Each row of a before or after table is a point. One or more steps were done to the points. Then noise was added and the rows were shuffled. The steps act on how far a point lies along the listed directions, d1 being the first. Name the steps. A step turns or swaps two directions, mirrors them in a line or flattens them onto one, adds a multiple of one to another, or multiplies one. Angles are multiples of 10 degrees, from the lower direction toward the higher: turns from -170 to 170, lines from 10 to 170 but not 90. Use the fewest steps. Two steps may share a direction if one is a turn and the other turns, adds or multiplies; they go together, in the order done. Otherwise the lowest direction goes first.
(in the rows, 128 means zero)

Directions:
(1): 134 183 114
(2): 171 114 92
(3): 166 134 171
Before (12 x 3):
111 115 77

68 176 110

102 168 140

139 109 119

115 118 185

133 150 135

83 128 109

129 169 71

146 93 162

145 155 119

155 159 70

185 176 127
After, 12 rows:
147 107 114

102 178 94

157 187 151

134 166 91

125 151 146

127 114 173

83 130 108

111 116 76

43 185 130

129 158 133

165 87 142

81 175 156
Steps: add -0.7 times d1 to d2

Directions:
(1): 134 64 117 141
(2): 144 114 185 102
(3): 73 117 125 93
Before, 9 rows:
145 180 184 91

82 188 110 84

116 26 127 123

96 95 115 89

177 114 138 187

110 106 108 115

131 131 98 125

117 139 58 156

119 133 147 109
After, 9 rows:
117 98 118 109

133 130 123 112

121 74 105 114

92 193 153 123

144 115 129 141

54 81 118 83

125 130 129 119

177 143 131 159

197 91 116 164
Steps: swap d1 and d3; multiply d2 by 0

Directions:
(1): 112 159 109 115 99 130 172 62
(2): 141 78 182 91 123 147 122 91
(3): 128 99 59 79 139 138 103 123
(4): 113 121 135 115 196 74 154 115
(5): 71 161 151 80 135 155 127 157
(6): 86 108 132 126 81 69 98 127
Before:
131 101 111 100 154 111 129 125

130 118 99 126 118 138 128 118

111 119 128 98 118 160 106 138

119 149 149 135 112 144 135 109

87 144 97 108 109 117 117 111

120 158 102 94 138 161 147 97

106 87 162 37 234 57 148 81

108 168 109 127 134 143 139 148
After:
111 89 251 48 181 100 155 68

78 163 144 123 131 122 133 145

103 174 131 100 120 153 154 94

123 143 105 113 153 150 125 131

99 151 129 101 97 168 124 138

129 113 167 130 123 107 144 109

120 167 165 135 134 172 138 135

134 135 127 155 118 128 145 117
Steps: turn d3 and d6 by 150 degrees; turn d1 and d6 by -60 degrees; mirror d2 and d4 in the line at 50 degrees; multiply d5 by 1.6

Directions:
(1): 200 102 149 128 108 107 115 84 104
(2): 116 73 158 150 118 151 194 138 111
(3): 132 174 114 200 107 101 159 114 130
(4): 108 129 116 128 104 106 108 161 46
(5): 113 83 109 179 105 153 72 126 147
(6): 168 124 148 136 117 104 122 206 158
Before, 12 rows:
86 124 125 104 141 139 151 86 76

82 99 126 121 148 145 123 97 79

164 131 141 115 141 95 139 157 128

167 151 136 126 128 84 138 146 111

138 148 163 146 124 96 168 144 125

137 107 126 111 141 139 97 105 159

133 149 122 89 148 131 102 88 183

168 129 149 106 118 108 152 168 152

69 131 118 112 136 128 131 138 91

159 128 126 101 137 144 93 83 158

151 153 131 163 101 101 139 157 131

86 117 122 69 143 138 105 107 65
After:
86 174 126 163 130 115 150 93 116

88 94 104 148 106 134 55 159 93

107 126 124 114 152 128 159 97 98

99 92 119 130 127 121 54 190 87

102 134 119 150 123 116 163 102 63

94 53 120 91 102 132 30 180 28

121 184 120 162 107 98 176 115 90

109 144 126 88 145 145 174 81 139

105 123 105 120 104 95 49 159 50

170 70 167 112 143 178 155 104 212

159 83 159 96 155 151 139 120 200

182 74 165 110 146 162 140 60 242
Steps: turn d1 and d2 by 110 degrees; multiply d3 by 1.6; multiply d4 by 2.5; turn d5 and d6 by 110 degrees
